Rows are points. The points of each table are mixes of a few directions, plus a little noise. How many directions does each table use, and how many do they share? Where both have some left over, give the other angles between the two spaces (their principal angles), to ten degrees, smallest first.
(in the rows, 128 means zero)

First (4 x 3)
[[ 91 154  57]
 [148 114 168]
 [115 137 103]
 [157 107 184]]
Second (7 x 3)
[[164 119  83]
 [151 122 101]
 [ 73 142 198]
 [ 83 140 183]
 [179 116  63]
 [128 129 128]
 [118 131 141]]
Directions: first 1, second 1, shared 0; angles 70

First (6 x 6)
[[145 121 128  94 112  78]
 [170  84  93 115 138 159]
 [110 163 147 104 130  90]
 [176  75  97 111 118 130]
 [ 76 140 147 222 125 196]
 [ 89 185 155 119 145 114]]
Second (6 x 6)
[[ 67 156 130 180 150  94]
 [182  98 127  75 117 164]
 [111 140 129 149 126 113]
 [198 111 125  92  71 147]
 [ 49 151 132 173 184 102]
 [161 111 127  97 121 149]]
Directions: first 3, second 2, shared 0; angles 30, 50

First (11 x 11)
[[153 118 145 135 128 133 171 100 114 167 101]
 [114 141  93  84 104 148 171 158  84  96  89]
 [151 122  91 126 126 145 141 110 100  97 140]
 [126 129 100 144 114 160 127 149 112  90 129]
 [ 85 130 131 149 127 147 114 174 126 137 109]
 [125  72 108  88  99 155 118 128 183 182 134]
 [125 137 137 150 146 111  96 125 137 114 154]
 [128 174 204 106 149  41 101 114 173 131 142]
 [115 158 158 152 114 118  96 163 161  91 137]
 [169 115 121  94 179  75 140  38 104 160 160]
 [117 110 120 180 122 177 134 150 115 142 111]]
Second (8 x 11)
[[ 86 168  44 179 101 134 110 102  80 136 134]
 [137 130 152 121 131 120 132 130 140 126 124]
 [186  75 249  58 166 117 155 162 195 116 119]
 [138 166 187 130 123  85 136 121 149 129 115]
 [101 133  58 154 115 149 114 117  94 132 138]
 [121 136 113 137 123 127 124 122 120 129 129]
 [137 108 137 115 137 136 131 136 135 126 130]
 [118 108  85 131 128 155 122 130 111 128 136]]
Directions: first 6, second 2, shared 1; angles 60

First (8 x 18)
[[ 44 209 168 102 123 116 224 148 117 235 156  14 132  66 133  93 117  85]
 [163  94 111 139 130 133  87 119 132  83 116 176 126 154 126 143 133 146]
 [146 111 119 134 129 131 108 124 130 105 122 152 127 141 127 135 130 137]
 [148 109 118 134 129 131 105 123 131 102 121 155 127 143 127 136 131 138]
 [ 74 180 153 112 125 120 189 141 121 196 146  55 131  88 131 106 121 100]
 [162  96 112 138 130 133  89 120 132  85 117 174 126 153 126 142 133 145]
 [165  93 111 139 130 134  86 119 133  81 116 178 126 155 126 143 133 147]
 [121 134 131 126 128 127 135 130 127 136 130 119 128 123 128 125 127 125]]
Second (9 x 18)
[[132  66 138 136 136 158 119 152 123  92 131 179  86 124 145 137 102 147]
 [115 158 139 132 131 108 169 127 150 161 125  85 142 103 117 117 132  98]
 [142  84 136 148 148 135 121 150 140 115 119 172 121 159 131 108 122 144]
 [120  94 126 120 105 141 121 125 110  99 128 138  93 120 139 153 113 169]
 [120 148 134 129 135 135  82 100 102 148 147 149 145 129 160 131 115 117]
 [155 130 109 115 133 148 120 139 133  91 131 138 124 111 114 146 138  99]
 [143 114 101 106 117 149 108 150 103  90 128 144 114 166 118 128 144 164]
 [165 110 124 174 117  63 140  80 196 114  77 118 157 139  94 145 148 137]
 [ 61 249 148  92 131 114 173 128  98 242 165  28 172 102 135  85 136  73]]
Directions: first 1, second 6, shared 1

First (11 x 24)
[[154 150 132 151 129  93 130 139 128 135 134 132  95  94 137 119 125 137
  106 129 120 120 135 132]
 [142 156 118 165 133  87 120 135 125 134 123 147  77  86 124 107 121 134
   92 136 111 112 157 130]
 [146 149 125 154 131  96 125 136 128 134 129 138  93  96 131 115 123 134
  103 132 118 118 143 130]
 [158 152 134 154 131  90 130 140 129 135 137 132  93  90 140 120 126 138
  106 128 121 120 131 131]
 [ 89  86 129  79 122 192 132 113 129 117 123 111 197 193 120 151 135 116
  174 123 148 147 104 122]
 [124 111 138 104 125 152 136 125 130 125 134 113 160 153 134 144 134 126
  152 120 139 139 104 128]
 [136 157 110 166 134  88 115 133 123 133 117 153  73  87 118 103 119 133
   89 140 107 111 168 129]
 [175 165 136 169 132  68 131 146 129 139 142 134  73  68 144 114 124 143
   92 128 114 114 134 134]
 [129 121 136 117 126 138 133 128 130 128 133 119 143 138 133 137 131 127
  139 124 134 134 113 128]
 [ 83 105 108 108 127 169 117 111 124 119 107 137 156 167 104 128 127 117
  144 135 130 132 145 122]
 [ 72  57 140  41 118 235 139 105 131 109 128  93 249 235 121 172 142 108
  210 115 165 162  73 121]]
Second (8 x 24)
[[125 148 111 118 108 122 106 125 148  87 130 143 121  88 104 117 162 132
  135 122 125 159 119 130]
 [120 128 149 104 118 155 136 100 129 127 122 128 154 147 130 140 143 132
  136 137 115 131  95 126]
 [165  84  87  99 217 147 131 133 115 179 197  54  74 176 144 112 116 111
  138 103 181  37 225 175]
 [145 129 165 124 141 138 146 121 126 123 111 107 120 129 141 129  81 138
  118 157  98  99 119  95]
 [ 94 130 143 129  88 124 114 142 126 120 104 118 154 114 123 109 126 126
  127 164 115 125 129  96]
 [108 117 168 131 110 139 148 127 114 148 100 122 162 150 142 135  95 128
  122 158 109 115 110  96]
 [141 157 103 159 128  91 104 139 117 123 133 155 113 131 141 140 158 132
  122 100 139 157 111 155]
 [123 133  97 161 114 105 139 137 144 113 127 195 128  89  98 145 141 125
  126  82 143 202 118 152]]
Directions: first 2, second 6, shared 0; angles 30, 60
